Rows are points. To make a cloud, some directions were put in groups of two or more. Within a group, all points are equally far from the middle, so they leave a hole (a ring in 2 directions, a hollow ball in 3). The other directions are filled evenly. Then the cloud was stretched, turned, moved and blurred a little. Count the holes, and give their numbers of directions, smallest first.
In the rows, zero is written as 128.

Cloud (21 x 3):
[[ 95 150 139]
 [150 177 113]
 [135  86 178]
 [147  85 176]
 [128  81  92]
 [106 122 174]
 [ 97 154 139]
 [186 112 157]
 [154 139 178]
 [164 129  78]
 [137 179 126]
 [190 127 106]
 [ 89 103 149]
 [138  68 106]
 [176  97  95]
 [145 132  73]
 [179 115  89]
 [131 173 146]
 [172  95 168]
 [129  78  95]
 [170  85  99]]
Holes: 1 (3)

Cloud:
[[180 149 110  79]
 [123  97  81  86]
 [151 172  75 142]
 [179 119  79 123]
 [114 108  69  90]
 [136 165  55  96]
 [140  80 111  97]
 [152 139 160  83]
 [110 132  91  63]
 [162 165  92  73]
 [168 173  82 128]
 [117 142  56  87]
 [ 95 123 150 127]
 [187 163 107 113]
 [116 109  69  87]
 [183 155 123 138]
 [119 102  74 131]
 [118 179 107 154]
 [101 159  66  87]
 [180 104 114  89]
 [124 182 102  73]
 [140  83 126  94]
 [ 81 128 123 101]
 [ 97 118 100 149]
 [156 160 149 151]
 [161 148 138 160]
 [147 119 156  80]
 [151 164 162 103]
 [146 117  78 152]
 [160  95 145  94]
 [147 128  53 114]
 [ 83 146 105  85]]
Holes: 1 (4)

Cloud, 53 rows:
[[113  85 106 188  83 115]
 [141  99 118 131 109  72]
 [137 120 182 171  79 145]
 [ 65 137 138 165 166 139]
 [132 100 155 174 148  99]
 [111 136 101 177 170  89]
 [ 61 133  96 147 155  85]
 [ 60 128 103 152 106  80]
 [ 55 118 129 153 105  87]
 [161 157 131  91 122  96]
 [107 169  92 108 104 181]
 [162  91  87 131 116  99]
 [103 109 150  63 105 156]
 [ 99 161  92 122  90 181]
 [126 174 128 147 121  66]
 [ 72 134 169 109  76 127]
 [108 154  95 109 138 191]
 [ 82 133  94  67 144 118]
 [131 176  66 112 116 158]
 [150 133 140 106 139  83]
 [108 120 159 150  58  90]
 [112 162 130 200 123  85]
 [104 101 171  79 108 131]
 [161 157 112  91 145 157]
 [153 182 143 151  75 111]
 [107  88  88 118 110  88]
 [ 76 125 122 128  80  77]
 [ 82  91 106 156 104  85]
 [ 60 131 156 130 114 164]
 [128  80  65 148  97 133]
 [145 113 103 166  54 104]
 [ 86 116 164 118  83 170]
 [ 96 151  75 194 121 145]
 [115  86 179 163 107 141]
 [151  77  82 126 116 115]
 [ 68 144 138 152  64 127]
 [ 83 176 155 170 119 140]
 [134 184 161 161  91 129]
 [123 183  80 168 102  98]
 [104 124 182 116  64 122]
 [153 163 175 116  84 117]
 [ 62 135 144 158  88 154]
 [142 107 132 163 174 139]
 [ 97 106 184 147  82 112]
 [ 66 151 136  84 101  98]
 [182 130  98 153  65 141]
 [ 80 140 141 113  61  97]
 [113 109  62 101  93 110]
 [140 118 184 169 112 152]
 [170 149  75 113 143 133]
 [160 179 118 137  84  96]
 [ 80 192 148 138 101 120]
 [111 133 128  61  71 132]]
Holes: 2 (2, 4)

Cloud (46 x 6):
[[186 126 128  69  94 118]
 [148 130 152 142  82 160]
 [195 156  85 109  75 144]
 [158 148  68 131 111 107]
 [172 135  97 108 105  73]
 [194 135 141 124  97 116]
 [147 200 139  96  63  89]
 [ 92 146 170 106 145  43]
 [144  76  89 141  83  98]
 [136  76 188 136 126  80]
 [154 133  76 101  77 134]
 [116 145 128  95  77  58]
 [148 175 132 182 141 110]
 [175 153  88 176  94  70]
 [157 100  96 160 154  92]
 [173 117 135 118  68 168]
 [176 131 138 124 145  94]
 [ 89 101  90 152 156  90]
 [121 128  96 122  91 165]
 [187 123 120 125 109  66]
 [ 88 101 143 133 119  69]
 [151 177  65 139 111 114]
 [145 105 119 125  94 158]
 [135  71 109 167 142  98]
 [157  79 185 132 130  83]
 [155  93  84 131  81 122]
 [177 156 154 124  89  46]
 [166 123 159 152 134 115]
 [132 122 170 157  91  79]
 [115 174  71 139 114 103]
 [124 110 163  81 130 154]
 [156  93 123 125 149 108]
 [154 154 184 130  74 111]
 [199 152 116 111  88 157]
 [100 172 118 102 131 160]
 [153 146 153 170 110 117]
 [123 204  97 162  43 124]
 [158 220  96 144  87 135]
 [174 115  74 143 108  91]
 [131  90 118 176 107 115]
 [119  77 138 169 142 103]
 [178 170 181 119 106 119]
 [122 200  83 141 122 118]
 [154  91 128 113 143 110]
 [120 203 107 119  52 129]
 [123 101 131 133 131 153]]
Holes: 1 (3)
